Rows are points. Any point is a mix of the corners, with weights that add up to 1. It lies inside the corners' shape when no weight is negative. Is each point inside? If not, which corners have a negative weight?
(in the rows, 128 means zero)

Corners:
(1): [ 82 113]
(2): [166 211]
(3): [156 115]
Points:
[106 125] -> inside
[159 169] -> inside
[185 210] -> outside (1)
[ 93 105] -> outside (2)
[149 188] -> inside

Corners:
(1): [ 61 220 171 206 114 165]
(2): [200 152 143 104 122 128]
(3): [ 69 174 139  82  87  44]
(4): [ 45 124  93 140  78 127]
(5): [142  65 210 168  63  95]
(6): [  7 119 117 137 146 158]
(7): [146 131 126 153 137  91]
Points:
[109  95 145 136 103 107] -> outside (1)
[ 52 130 133 151 104 122] -> outside (2)
[106 155 123 134 121 107] -> outside (5)
[ 71 143 122 128  97 102] -> inside
[ 47 157 113 116 121 132] -> outside (5, 7)
[132  78 160 147  91 110] -> outside (1, 3)
[149 101 167 119  98  74] -> outside (1, 4)
[108 158 146 108 100 105] -> outside (7)
[111 120 153 156  97 110] -> inside

Corners:
(1): [108  93  88  97 136  76 136 144 168  70  75]
(2): [103  57  84  72 126 128 178 121 146 148 155]
(3): [170 171 150 151  93  74 150 162 163 135 145]
(4): [ 62 108 165 138 138  78  43 161 116 120  21]
(5): [ 69 140 101  48 107  55 123 105 161 152 145]
(6): [121 172 195 153 190 152  55 160 191 124  73]
(7): [133  96 141 134  80 189  97 111 133  53 163]
(8): [166  79 119  59 129  72  94 135  67 121 122]
(9): [147 120 163  54  83 154 170 135 152 157 161]
(10): [115 140 101  98  66 185  59 138  65 159 149]
(11): [102 125 201 108 161 188 170 154 105 116  89]
(12): [172 133  49 104 148 108 162  74  72 136   7]
Points:
[129 135  98 115 132 115 132 109 121 121  71] -> outside (8, 9)
[142 123 108  81 140 109 146 130 131 139 106] -> outside (4, 7)
[107  89 107  65 101 130 124 115  87 143 131] -> outside (1, 3, 6)
[112 107 123  92 116 138 119 122 129 112 115] -> outside (3)
[124 122 137 124 110 121  77 142 121 112  91] -> outside (2, 5, 11)
[139 136 136 115 114 124 128 140 145 125 131] -> outside (4)
[ 97 107 135 106 121 104 101 140 115 123  82] -> outside (6)
[118 101 125 109 111 133 123 129 134 113 128] -> inside

Corners:
(1): [127 158 103 139 148 145 108 137 171 147 111 109 135 133 129 107 158 110]
(2): [135 147 112 115 158 128 111  81 152 133 124 124 116 139 129 115 161 148]
(3): [126 112 136 144 135 145 106 107 124 147 130 128 134 144  98 133 160 153]
(4): [132 149 118 143 141 135 107 114 113 148  98 162 109 113 133 127 164 126]
(5): [139 159  86 138 118 124 171 111 128  81 124 135 101 114 114 124 134 100]
(6): [129 157 134 136  73 106 123 132 107 115 153 122 118 116 138 115 152 140]
(7): [ 99  94 131 140 137 129 113 130 121 141 149 135 162 125 136 207 159 133]
(8): [148 124 144 153 102 148 148 126 190   7 147 158 129 130 123 120 105 129]
(9): [128 158 130 141 148 113 129 119 127 117 154 141 102 104 138 149 159 161]
(10): [128 165 134  80 158 116 111 130 141 155  81 147 108 153 114 108 145 145]
(11): [122 171  70 149 143 135 108 110 115 147 138 132 176 133 126 127 171 140]
(12): [130 132 133 139  65 121 122 119 138 146 160 153 108 107 131 119 117 159]
(13): [136 158 134 116 132 150 141 103 138 136 150 122 141 135 113 125 153  49]
(14): [120  91 128 136 146 117 131 127 129 140 144 129 113 154 150 122 100 153]
(15): [123 128 135 145 131 170 132 118 141 161 123 119 165 145 126 119 122 147]
(16): [ 59 138 124 114 150 106 105 121 117 143 143 113 120 110 134 140 171 131]
(17): [132 150 132 126 133 111 105 115 124 134 134 123 113 105 126 109  95 118]
(18): [123  74 137 129 135 114 166 130 133 146 128 126 132 134 143 112 143 133]
(19): [132 140 130  84 156 133 113 137 143 117 137 130 103  95 134 109 138 145]
Points:
[120 134 119 137 121 113 132 123 142  92 144 138 107 109 139 117 137 139] -> outside (3, 7, 10, 13, 15)
[128 139 128 131 129 128 129 120 135 128 133 133 118 122 129 125 141 131] -> outside (11)
[142 134 121 141 113 137 146 116 146 107 151 130 125 130 125 113 129 133] -> outside (4, 7, 10, 16, 17)
[110 133 123 123 131 125 106 127 111 171 133 131 147 133 130 127 147 137] -> outside (1, 2, 5, 8, 9)

Corners:
(1): [108 189 157 174 122 112 126 100 120 135 139 147 128 156 130 113  95 124
 127 150]
(2): [139 131 125 108 129 165 211 108 135 163 127  48 127 148 205 101 104 110
 138 151]
(3): [131 145 205 140 139 131 123 130 114 131 159 119 130 111 110  91 100 132
 176 126]
(4): [ 78 117 102 106 177 165 129 155 141 122 113 117 166 134 136 103 122 122
  94 160]
(5): [125 146 186 118 198 126 127 116 147 116 164 126 140 114 118 134 122 158
 190 141]
(6): [ 98  95 108  52 126 104 110 146 150 171 129 113 148 155 132 147 127 114
 141 143]
(7): [130 104 133  76 139 133 146 144 153 112 159 116 176 170 120 141 193 171
 106 131]
(8): [ 99 138 109 162 132 114 113 158 155 118 151 113 128 151 139 102 116 142
 168 117]
(9): [179  98 154  95 142  83 141 126 146 146 165  77 108 131 167 126  77 101
 140  62]
(10): [ 96  93 125  45 115 112 108 142 136 152  86  55 164 161 167 136 135 108
 100 111]
(11): [124 123 130  77 163  97 151 148 143 115 146 125 121 127 123 122  99 143
 189 126]
(12): [ 81 110  78 166 136 123 166 140 107 126  85 123  68 125 115 153  70 110
 123 133]
(13): [129 104 131 147 144  90 127 117 144 129 106 148 145  60 126 181  66 119
  99 129]
(14): [ 83 100 112 121 138 128 149 115  44 150 141 113 152 109 207 134  86  77
 106 130]
(15): [176 161  90 173 125 249 141 128 126  78 139 124 137 122 125 106  93 131
 163 120]
(16): [101 145 140 143 135 165 214 127 105 108 154 133 135 147 118 107 112 135
 115  78]
(17): [ 97 138 124 150 123 145 132  88 148 108 138 137 148 149 145 104 107 108
 100 136]
(18): [114 109 104  90 136  94 121 156 155 165 138 121  99 124 125 121 102 152
 154  98]
(19): [103 140 105 154 174 107 157 101 129 116 147 132 145 115 112 113  82 157
 130 116]
(20): [ 85 123 197 174 157 107 104 144 157 120 148 149 159 170 101 102  96 178
 115 149]
(21): [146 140 110 164 112 118 141 124 163 141  83 142 159 157 130 101 114 142
 112 104]
Points:
[106 127 137 129 142 121 119 134 136 129 136 125 140 145 130 113 109 135
 135 129] -> outside (2, 13, 16)
[126 134 138 130 138 124 148 123 123 122 146 123 129 127 131 122 106 130
 143 106] -> outside (2, 4, 6, 20)
[113 120 126 117 137 123 134 131 135 135 134 118 148 135 141 119 107 127
 122 125] -> outside (5, 12)
[128 134 135 127 131 123 139 122 146 138 126 123 140 132 131 112  92 128
 126 118] -> outside (5, 7, 8, 12, 14)
[112 126 130 123 138 121 128 130 136 135 132 118 139 135 137 123 106 127
 135 132] -> outside (16)

Corners:
(1): [155  91  93 152 114 123 220  91 195 128 183  92 150 108 192 104 134 133
  89 166]
(2): [ 81 136 241 140 249 198 188 119 162 113  54 104 148  71 195 181  85  79
 117 108]
(3): [151  82  84 195  85 147 164 208  84 135 177 150 131  88  78 130 170 126
  55  71]
(4): [ 56 183 127 182 136  97 213 115  80 147  66  67 115 216 142  77  34 131
 164 150]
(5): [182  84 105 126 133 175 100 110 133 162  61 122 115 158 191 182 211  47
 114 168]
(6): [139 139 113  93 139 194  59 155  78 185  99 157  88 117 153  95 184  81
 180 136]
(7): [ 49 185 225 124 169 113  93 134  26 177 130 144  51 101  28  78  69  73
  78  56]
(8): [156 201 211  61 106 143 177 136 143  99 145 186  79 122 118 223 184 139
 164  71]
(9): [118  79 149  96  66 107  91 163  85 115 208 156 135 185 143 160 149 111
  80 104]
(10): [174 102 117 193 114 167 176 138  43 230 167 128 119 151 134  79 123  64
 178 120]
(11): [145 155  93 121  96 178 160 126 114 100 161  59  58  77  20 131 123  64
  80 176]
(12): [ 99  71 214 101 148 121 220 175 123 222 132 143 115  76  72 219 135  66
 157  77]
(13): [ 71 193 219 171 195 244 217  87  48 111 103 112 147  68  35 106 148 114
  75 150]
(14): [131 125 117 131 161 192  93  70  47 185 140 169 113 206 136  90  93 144
 137  90]
(15): [165  58 165  59 126  88  89 133 116 150 170  87 106 185 190 171 196 173
  84 147]
(16): [132 133 173 170 167 152  66 129  80 126  72 179  43 171 112  84  97 115
 195 129]
(17): [ 84  85 149  83 180  74 122 173  73 141 155  84  15  28  99 187 202 128
 174  50]
(18): [ 95 135 130  97 204  53 119 103  73 139 110  82 155  72 137 150  56 117
 168 115]
(19): [194  60  93  65 169 109 154 130 132 127 190  79 133 125  88 130 174  95
 148  90]
(20): [ 87 137 101 183 168  92  84 154  44 115 215  88 159 239 143 153 185 216
 102 180]
(21): [153  80 204 206 150 204  40 103 131 221  52  86  69 175 142 137 191  91
 154  64]
Points:
[124 109 176 119 162 146 122 130  99 160 138 127 103 134 127 143 158 103
 124 102] -> outside (3, 4, 11, 18)
[113  89 141 120 126 104 111 157 117 163 129  89 101 129 150 171 161  99
  97 133] -> outside (8, 10, 13, 14, 16, 19)
[127 133 161 104 136 135 112 129  80 147 136 127  89 151 108 148 152 109
 141 112] -> outside (1, 2, 3)
[144 105 133 140 131 131 144 128  95 157 150 113 111 148 119 143 149 119
 137 118] -> outside (2, 6, 7)
[145 119  97 148 114 150 131 125  86 142 159 101 116 185 137 124 182 142
 118 139] -> outside (2, 7, 12, 16, 18)

Corners:
(1): [132 115 108 149 114 111 116 134 103  98 109 118 136 114 131 124 115 128
 127 129]
(2): [124 112 146 145 156 120 108 127 116 120 104 128 143 108 133 122 117 108
 130 119]
(3): [116 124 132 150 101 108 117 111  97 123 106  68 131 110 135 131 120  99
 123 132]
(4): [116 125 136 125 103 122 147 127 127 128 114 102 143 127 108 127 163 134
 124 151]
(5): [118 136 130 118 128 117 129 141 115 120 104 121 120 125 118 103 192 127
 118 119]
(6): [148 119 129 151 111 131 127 100 109 116 120 125 140  98 123 134 118 121
 122 144]
(7): [117 142 118 132 120 126 126 128 116 128 171 132 137 125 120 133 114 132
 132 119]
(8): [109 111 141  56 129 112 131 126 125 118 106  91 128 131 121  83 173 124
 156 131]
(9): [127 157 126 143 105 121 124 143 132 131 136 131 134 110 112 128 110 133
 127 127]
(10): [136 118 122 142 104 131 128 124  96 125 108 131 127 114 130 113 110 106
 130 157]
(11): [131 153 142 137 126 104 119 128 122 113 147 127 169 127 133 134 137 126
 124 122]
(12): [125 134 119 120 145 118 150 132 113 114 118 128 116 119 119 129 115 132
 115 125]
(13): [123 113 134 152  99 108 123 122 113 118 109 108 129 132 105 133 134  84
 130 144]
(14): [148 177 141 127 163 139 131 136 127 136 170 126 136 135  77 134 109 150
 120 135]
(15): [123 136 135 152 121 138 129 102 133 123 117 125 132 137 128 131 115 133
 139 135]
(16): [140 139 124 148 121 179 149 123 129 106 143 129 136 115 137 126 100 127
 145 148]
(17): [117 130 138 137 133 114 125 133 137 112 141 139 135 123 143 104 117 123
 114 137]
(18): [114 130 149   7 152 154 122 154 129 119 126 133 141 127 113  99 151 124
 125 140]
(19): [105 128  99 146 104 113 120 129 130 132 115 128 140 121 134 131 160  97
 117 147]
(20): [144 123 129 136 118 129 133 131 125 123 117 129 150 124 131 117 122 119
 115 127]
(21): [147 123 147 154 124 124 126 136 134 126 121 127 126 133 128 135 114 136
 134 143]
Points:
[127 134 129 128 120 123 129 129 121 121 127 121 135 122 122 123 128 124
 125 135] -> outside (2)
[126 124 130 138 116 122 126 128 119 118 120 126 136 119 130 123 126 117
 124 138] -> outside (8, 14)
[130 127 131 133 124 123 126 132 122 117 122 124 134 123 126 123 124 126
 127 136] -> inside
[124 137 125 135 122 125 127 130 121 119 127 123 137 118 122 128 128 124
 121 130] -> outside (8, 10, 21)
[130 132 122 158 110 121 130 122 115 123 117 120 142 116 121 137 122 114
 121 140] -> outside (5, 7, 8, 17, 18, 21)
[122 133 129 123 128 124 129 124 121 130 125 119 136 118 121 122 121 120
 121 134] -> outside (1, 5, 11, 13, 16, 21)
